Rows are points. Any point is a mix of the corners, with weights that add up to 1. It lies inside the corners' shape when no weight is negative. Is each point inside? If not, which corners have a negative weight?
(in the rows, 128 means zero)

Corners:
(1): [140  90 118]
(2): [113 134 108]
(3): [ 94 152 162]
(4): [195  93 104]
Points:
[135 104 116] -> inside
[183  99 108] -> inside
[131 106 128] -> inside
[145 104  99] -> outside (3)
[117 130 111] -> inside
[178 101 107] -> inside
[139 104 123] -> inside
[149  95 116] -> inside

Corners:
(1): [148  66 170 120 134  96  92  72 169]
(2): [153 140 151 166 155 131 146 138 182]
(3): [159 117 172 129 140 116 129 169  70]
(4): [ 84 176 119 109 193 126 127 120  89]
(5): [ 58 138 166  76 157 140 104 113 145]
(6): [162  93 107 138 104 121 169 129  84]
(7): [116 156  97 133 105 115  98 103 173]
(8): [ 88 141 102 125 140  89 143 129 116]
(9): [142 102 135 124 165 141 125 163 118]
(10): [123  80 146 188  99 139 111 110 164]
Points:
[132 120 151 138 141 130 121 129 134] -> outside (8)
[ 99 120 131 117 151 112 135 125  98] -> outside (2, 7)
[111 137 131 131 106 121 127 134 142] -> outside (1, 4, 9)
[117 102 154 123 144 104 125 104 126] -> outside (7, 9)

Corners:
(1): [ 94 185  60 127 144 150 100 106 139  98  98 135 132 183]
(2): [130 116 140 103 120  81 137 136 118 145 155 174 103 134]
(3): [ 73 174  85  92 161 140  97 103 129  96 110 101 130 130]
(4): [126 172 144 113 143 104  86 100 137  96 102 106 144 163]
(5): [163 100 170 120 144 146 160 145  99 121 111 154  96 122]
(6): [114 143 101 146 113  71 164 124  81 149 117 199 181 101]
(7): [141 121 109 149 135  90 142  87 113 173 141 148 132 100]
(8): [152 134 147 141 137 137 170 180 139 138 123 120  67 107]
(9): [122 137 153 111 174 157 157 119 174 138 119 143 115 147]
(10): [136 109 133 115 157 145 119 163 143 127 118 117 132 136]
(11): [101 159 108 148  87 105 147  95  87 134 155 151 188 130]
(12): [123 138 148 140 172 110 162 160 100 168 153 137 107 140]
(13): [ 96 180 104 137 174 154  84 119 170  69 131 134 114 137]
(14): [ 55 158 122 128 144 149  68 115 142 116  84 126 131 157]
(15): [179 138 171 123 137 132 136 169 107 187 144 165 120 102]
Points:
[112 146 127 122 145 125 123 119 126 129 123 142 133 139] -> outside (8)
[121 145 134 119 155 138 125 142 134 122 116 138 111 132] -> outside (7, 11)
[ 64 171  85 124 127 137  80 107 132  73  94 121 140 150] -> outside (7, 9, 12, 15)
[105 145 107 123 148 128 125 119 122 133 126 154 140 133] -> outside (4, 8)
